Each row of a before or after table is a point. The points were changed in one or more steps. Then noise was added and the rows were shuffled. The steps act on columns, c1 being the first. Write out the steps. A step turns or swaps two columns, mirrors them in a line or flattens them onto one, adds a multiple of one to another, or multiplies or shifts one. Angles are multiples of 10 degrees, from the lower column toward the higher: turns from -170 to 170, lines from 10 to 170 but not 90. Use the fewest steps. Two steps may share a column if one is a turn and the other turns, adds or multiplies; they go together, in the order done. Otherwise the lowest column goes first.

Before (8 x 2):
[[-5.8 -6.3]
 [ 6.5 -2.6]
 [-5.6 -0.4]
 [ 5.4 -0.2]
 [ 6.1 -2.5]
 [-2.1  1.3]
 [-4.1  1.7]
 [ 0.7 -5.3]]
After, 8 rows:
[[-2.7  5.3]
 [ 4.9  2.3]
 [ 3.1  7.8]
 [-6.7  0.2]
 [ 4.6  0.0]
 [ 2.4 -1.0]
 [-5.2 -1.5]
 [-6.7  0.2]]
Steps: turn c1 and c2 by -160 degrees

Before (8 x 3):
[[ 4.4  0.2 -2.9]
 [ 5.1 -1.2  2.8]
 [-7.2 -5.9  0.9]
 [ 4.2  2.5  0.8]
 [ 2.8 -1.1  4.8]
 [-7.0  6.3  0.2]
 [ 2.3  3.7  9.3]
 [ 2.9  0.6  1.2]]
After, 8 rows:
[[  0.1  -3.5   4.0]
 [  1.4  -5.4   2.5]
 [  2.2  -2.1   1.3]
 [-10.1   2.4   0.7]
 [  3.8   9.7   0.0]
 [  4.9  -1.8   0.6]
 [  2.7  -3.5  -2.8]
 [  5.3   0.4   9.4]]
Steps: multiply c2 by 1.3; turn c1 and c2 by -60 degrees

Before (10 x 4):
[[-5.5  2.5  0.6 -5.9]
 [ 1.8  2.3  0.6  0.9]
 [ 1.9  0.1  9.4  1.6]
 [-2.0  1.1  2.6 -2.2]
 [-2.6  0.5  2.4  2.2]
 [-0.3 -0.6  0.6  1.1]
 [-5.7 -0.4 -1.9 -0.7]
 [ 1.2 -1.0 -1.4 -2.6]
 [-0.8 -0.1  0.0  0.8]
 [ 1.3 -3.1  6.6  5.6]]
After:
[[-1.0  6.6  1.5  7.9]
 [-0.3  5.0  6.4  2.9]
 [ 1.0  4.0  0.0  0.0]
 [ 3.0  3.7 -4.7  5.0]
 [-2.9  3.0 -3.5  0.9]
 [ 3.5  1.0 16.3 -4.6]
 [-0.5  6.4  1.6 -1.8]
 [ 3.5  4.4  5.8  0.6]
 [ 1.0  3.6  1.4 -0.6]
 [ 0.0  4.0 23.3 -2.5]]
Steps: turn c1 and c4 by -130 degrees; shift c2 by 4.0; multiply c3 by 2.5

Before (14 x 6):
[[-0.6  5.4 -3.9  7.3 -4.5  0.9]
 [ 1.6  0.7 -6.3  3.7 -0.1 -1.4]
 [-2.2 -5.5  5.8 -3.6  1.7  1.5]
 [ 4.4 -8.4  0.4 -5.9 -1.8 -5.2]
 [-1.4 -1.0  8.8 -5.1 -0.8  2.8]
 [-0.9  1.8 -5.3 -0.2  1.5 -6.6]
 [ 6.2 -2.5  4.9 -7.1  1.3 -3.0]
 [-4.7  4.8 -0.7  6.0 -2.8  1.5]
 [-7.0  3.0  6.4 -1.1 -3.8  1.1]
 [ 1.6 -1.7  0.4 -7.5 -1.0 -0.8]
 [-4.2  4.4  1.1 -8.1 -2.7  3.1]
 [ 0.1 -3.6  5.3 -2.3  2.1  3.0]
 [ 2.0  3.7 -3.6  4.4 -0.4 -5.7]
 [ 0.8  4.4 -6.7  5.4  2.5 -3.1]]
After, 14 rows:
[[-5.5  0.8  0.1 -4.8  1.4 -1.5]
 [ 5.3  5.1 -3.8  0.5 -0.4  4.9]
 [-4.1 -3.0  7.7 -1.5  4.3 -2.6]
 [-0.9  5.9 -4.3  0.1 -3.1  2.6]
 [-3.0  3.3  5.0 -9.0  0.0 -2.2]
 [ 5.6 -1.7 -5.7  4.2  3.1  5.2]
 [-8.6 -4.3  0.1 -0.2  2.6  4.0]
 [ 4.2  1.8 -5.6  0.6 -2.6  1.5]
 [-4.5 -1.6  4.4  5.8  5.8  3.0]
 [ 4.9  3.1 -5.6  2.3 -4.2  5.1]
 [-2.0 -2.4  6.0 -1.2  0.0 -4.4]
 [-4.0  0.0  6.4  0.5  0.2 -5.2]
 [-3.0  7.3  0.1 -7.3  1.9 -7.3]
 [ 2.4 -2.6 -2.4  6.3  2.9  4.3]]
Steps: turn c1 and c4 by -60 degrees; turn c2 and c6 by 100 degrees; mirror c3 and c5 in the line at 10 degrees

Before:
[[ 3.0  4.0  0.4  2.2 -2.4  0.1  4.4  6.4]
 [-1.0 -2.6 -6.4  1.8 -2.7  8.2  7.1 -6.9]
 [-3.3 -0.1  2.7 -3.7 -2.9  1.1  0.0 -4.1]
 [-3.1  2.7 -4.7  4.7 -1.4 -2.9  4.2  0.1]
 [-1.1  3.1 -6.9  1.0  2.1  1.3  5.9  3.4]
 [-5.9 -3.0 -9.6 -4.7 -4.4 10.3 -6.4 -2.7]
 [ 4.5  2.4  1.7 -2.9  0.5 -1.5 -7.6  1.3]
 [ 2.7 -3.4 -2.7  1.4  0.1 -0.7  3.4 10.1]
 [ 2.6  2.5 -2.1 -3.2 -3.0  2.7 -2.8 10.2]
 [-0.6  2.2  2.5 -7.8  1.6  1.2 -5.0 -0.4]
 [-6.0 -2.4 -3.5  1.1 -0.1 12.7 -1.9 -2.4]]
After (11 x 8):
[[-2.9  0.6  2.6 -3.4 -2.5  3.0  2.4 10.0]
 [ 3.9  2.9  3.6  4.5 -1.6 -3.2 -3.0  0.3]
 [-2.5  3.3  0.4  0.6  0.0 12.7 -5.7 -2.3]
 [-7.4 -2.7  0.6 -2.6  1.0 -1.5  5.2  1.3]
 [ 7.0  7.1  2.3  1.5 -2.5  8.6 -1.2 -6.9]
 [-0.3 -2.2 -1.5 -3.4 -2.6  0.9 -3.4 -3.9]
 [-6.2  9.7  3.5 -5.0 -4.9 10.0 -5.7 -2.5]
 [ 5.8  4.6  5.1  1.0  2.1  1.6 -1.1  3.6]
 [ 4.6 -1.7  2.7  1.8 -2.5 -0.3  3.1  5.9]
 [ 3.6  3.4 -0.7  1.3  0.0 -0.7  2.7 10.4]
 [-4.4 -3.6 -0.1 -7.6  1.8  1.9 -1.2 -0.6]]
Steps: swap c1 and c7; multiply c2 by 0.7; turn c2 and c3 by 120 degrees

Before:
[[-0.3 -5.7 -4.4 -1.0 -6.5  1.6  1.0  5.7  2.3]
 [-1.9  1.3 10.7 -0.8  3.5 -0.6 -4.8  3.0 -4.0]
 [ 5.7  1.2 -1.4 -0.4  3.8  1.6 -3.9  5.3  1.5]
 [16.0 -1.0  2.8 -2.4  0.9  0.6  0.8 -2.9  2.8]
 [-0.1 -1.5 -2.7 -2.9 -2.6  0.5 13.3 -0.1  4.9]
 [-2.4 -9.3 14.9 -7.9  2.9  0.9  3.7  4.0 -4.6]
 [-1.6 -7.0 -0.7  0.9  3.0  0.0 -2.3  3.9 -3.2]
 [-1.3  2.0 -5.2 -4.9 -0.5  2.3 -4.5 -1.4  2.1]
 [ 0.0 -5.8  4.1 -2.2 -1.1 -0.2 -1.1  1.7  5.3]
 [-2.3  0.0 -3.7 -2.4  2.9  5.2  0.2  3.3  4.8]
 [-0.2  0.5 -3.8  1.0 -6.7  9.0 -4.4  3.6  1.2]
 [-0.1 -3.2 -2.1  0.5  3.5  2.5  0.1 -3.6  4.3]]
After:
[[-3.9  0.5 -7.1 -1.8 -2.2  3.4 -4.4  8.9  1.0]
 [-4.2 -2.2  3.1  0.2 -2.8 -3.5  0.4  2.7  4.3]
 [-6.3  0.0  2.2 -2.1 -3.9  3.1  0.6  4.8  4.8]
 [-6.8 -6.3  5.6 -5.0 14.0  4.0  3.8  0.9 -4.6]
 [-5.7  1.1  5.4 -4.3 10.1  3.0 -4.9 -0.8 -4.0]
 [-4.6 -1.1 -3.0  6.4 -2.5  0.4 13.3  0.5  4.7]
 [11.9 -1.0  1.5 -1.9  2.6 -3.1  1.0  0.7  2.7]
 [-4.0 -3.5 -7.3  0.0 -2.9  5.9  0.6  1.1  2.4]
 [-6.0 -5.2  3.1 -1.2 -0.8  3.9 -2.4  0.0 -3.0]
 [ 1.6  0.7  3.6 -2.8 -1.9  5.1 -3.9  1.9  1.8]
 [-5.3  1.6 -1.8 -7.9 -4.9 -1.8 -4.1  2.1  2.0]
 [-3.9 -4.0 -0.2 -3.4  4.3  1.5 -1.4 -0.3  5.2]]
Steps: shift c1 by -4.0; multiply c2 by 0.7; mirror c3 and c5 in the line at 40 degrees; add 0.7 times c7 to c4; swap c6 and c8
